Each point is reached from the start by the listed moves, each made once or not at all, plus a little noise. Say if it took an odd or an even number of moves. Then give how often each move was made.

Moves:
(1): [  7 -14  22  -8]
(2): [-14  29  27 -44]
Start: [-13  13  18  -2]
Points:
[-19  28  68 -54] => even (1, 1)
[-26  42  44 -47] => odd (0, 1)
[ -7  -1  40 -10] => odd (1, 0)

Moves:
(1): [ 27  28  -3 -32  10 -43  24   3   0]
(2): [  4   4  -4  -2  17 -10  14 -26  16]
(3): [-22  10   0  21  20 -25  -2   1 -11]
(4): [  7 -15   1   4  15 -24  -2  30  33]
(5): [ 31 -14 -10   1   4  13  13   4 -32]
(6): [ -1  -4  28  33 -46   4  17 -21 -13]
(7): [-35  -8 -37  24 -29  -2  -9 -15   9]
(8): [-20  -6  10  -7   0   6  29   8 -21]
(9): [ -4 -22  -6 -20   5 -16 -24  -7   9]
Start: [-14  40   1  19 -38 -16  -2 -32 -33]
Points:
[ 28  15  -6 -40  14 -89  52 -18 -23] => even (1, 1, 0, 1, 1, 0, 0, 1, 1)
[-54  13  -2  70 -82 -43  53 -60  -9] => odd (0, 1, 0, 1, 0, 1, 1, 1, 0)
[-42  22 -38  49 -35 -48  -4 -49  23] => odd (0, 1, 0, 1, 0, 0, 1, 0, 0)
[-32  27 -20  37 -60 -90  63 -82 -81] => even (1, 1, 1, 0, 1, 1, 1, 1, 1)
